Each row is a point. Each copy is the shape, with its points in the same order, stretched, turned, moved and blurred by noise. Some copies are also mirrored. Which?

Shape (8 x 3):
-7	2	29
22	-28	5
-3	35	33
-37	9	-29
-1	-59	32
63	20	-22
-67	-8	-16
-7	10	-3
Copy 1, 8 rows:
9	-42	17
45	16	18
-7	-73	-11
-70	12	-1
61	2	72
38	15	-63
-84	4	39
-18	-13	-2
Copy 1 is: mirrored
Copy 2 (8 x 3):
4	41	6
35	0	5
1	65	-13
-42	1	-38
26	4	52
70	-1	-52
-72	1	-18
-6	19	-21
Copy 2 is: only turned
Copy 3:
-25	-28	8
-51	-1	-31
11	-63	14
36	39	-5
-90	8	-3
-9	-34	-78
28	54	26
7	-5	-13
Copy 3 is: only turned

Shape (8 x 4):
-28	28	-71	-50
-15	44	-31	-9
25	-7	9	14
53	-29	15	24
-30	28	-21	-54
10	-52	23	37
-5	19	-35	-57
-7	43	-1	-36
Copy 1 (8 x 4):
31	-58	-53	34
15	-12	-6	51
-10	33	-9	-12
-7	62	-24	-50
-3	-54	4	43
-54	59	-33	-33
18	-50	-18	9
17	-32	31	38
Copy 1 is: mirrored
Copy 2, 8 rows:
-34	63	28	-70
16	44	-1	-45
9	-22	-31	-25
9	-53	-37	-32
-30	71	-5	-28
14	-55	1	-1
-42	54	-8	-49
-4	61	-35	-24
Copy 2 is: mirrored

Shape, 11 rows:
-7	-32	29	5	46	0
-26	-38	29	-1	20	44
-16	14	-5	-29	24	-33
-14	-39	-22	-2	39	8
-34	-46	-9	5	16	-7
-5	42	41	2	-47	-31
-104	17	7	-75	-28	-37
-10	31	-14	9	31	-14
-27	73	19	5	9	-29
-8	-38	-13	-29	8	106
-36	-21	11	21	3	30
Copy 1 (11 x 6):
-1	-32	31	64	-35	-22
0	-37	-22	50	-35	-25
8	-26	32	30	35	-15
29	-36	5	62	-17	-59
31	-48	17	37	-30	-52
-21	16	21	-29	34	48
12	-82	5	-34	67	3
-18	1	28	23	24	-28
-57	11	43	-15	50	14
17	-22	-112	64	-4	-35
-8	-24	-11	18	-29	-33
Copy 1 is: only turned
Copy 2:
-16	-22	37	-21	-11	-49
-56	-9	12	-5	2	-65
36	29	35	-8	11	1
-17	-9	26	-3	54	-25
-37	9	45	18	29	-18
-4	29	23	22	-63	7
14	137	54	36	-12	1
19	11	16	-40	24	21
26	48	21	-52	-27	33
-56	-30	-44	16	75	-76
-65	8	15	-5	10	-26
Copy 2 is: only turned
Copy 3 (11 x 6):
-19	-54	-6	35	29	-23
-21	-35	-13	13	34	42
-24	27	-4	62	-2	-54
24	-28	-17	29	0	-3
17	-37	-2	54	23	13
-71	33	59	23	38	-11
-60	89	-18	139	28	7
2	14	1	29	19	-45
-44	46	17	47	54	-55
4	22	-38	-50	-24	88
0	-25	3	17	49	47
Copy 3 is: only turned
Copy 4 (11 x 6):
17	24	-7	-11	16	38
24	-5	-17	-37	-12	12
-4	21	-17	50	2	0
15	35	-14	-9	19	-21
36	37	-16	-2	-5	-14
17	-34	30	55	-34	39
30	5	-75	76	-47	-8
11	0	8	48	40	-3
13	-26	-1	80	27	31
4	-43	-17	-69	-15	-51
45	-3	-3	-11	-3	5
Copy 4 is: mirrored

Shape:
-20	1	-1	-15	-53	27	-48	9
-1	-4	13	-13	-8	-53	0	35
5	-24	10	-38	-29	1	58	-19
-6	-49	22	-34	-37	-6	1	-22
27	14	-33	9	77	10	8	-59
-26	22	17	-1	23	63	10	21
24	-4	-32	-27	0	-8	-35	1
-11	-8	95	55	23	-7	-25	13
-35	-34	-11	51	2	10	-6	0
7	9	-22	101	2	30	14	3
44	-42	-66	33	19	16	56	14
8	-25	36	36	17	-32	-14	28
Copy 1:
-28	12	68	-40	-26	8	3	30
8	-18	9	-35	25	36	30	63
-16	-72	80	43	50	-41	12	69
19	-43	108	15	24	-7	30	34
83	-46	-23	9	-24	-47	-20	-27
-61	-58	2	-39	-30	-20	-3	-13
27	-3	37	-14	-48	12	8	35
14	-21	-11	-51	19	23	91	-49
14	-2	-2	3	27	31	-29	-16
-22	44	-88	26	18	1	-36	-31
-11	-12	-30	101	1	8	-42	21
23	-10	-11	-8	18	47	53	-5
Copy 1 is: only turned
Copy 2:
-58	-41	9	60	23	0	-13	22
57	-21	44	27	18	14	7	-16
3	15	48	-36	68	-35	38	-33
-12	3	64	-8	46	-36	45	25
27	43	-56	-22	-25	-31	72	8
-25	8	-34	9	12	46	0	-2
-8	-27	10	40	-17	-17	43	-3
42	15	-3	2	-23	31	-37	87
17	-32	-27	-25	12	-21	43	56
14	-38	-69	-34	-25	-18	-9	26
43	-34	-6	-87	-12	-37	89	-25
42	-17	16	-7	-20	1	11	39
Copy 2 is: only turned
Copy 3 (12 x 8):
48	-91	-33	-1	2	-24	10	2
-39	-29	-24	-12	-18	3	-4	68
-6	9	9	44	68	-4	1	48
19	-33	-33	47	31	-24	-31	62
-25	53	56	3	9	-4	-31	-47
33	0	12	-19	24	-56	78	-4
-6	-52	29	1	-27	5	-25	20
16	18	-116	15	-57	-50	35	23
56	-4	-47	-39	22	-4	-17	1
61	28	-36	-41	-1	51	16	-66
34	49	60	-19	16	66	-18	25
2	4	-61	-5	-52	-5	-4	49
Copy 3 is: mirrored
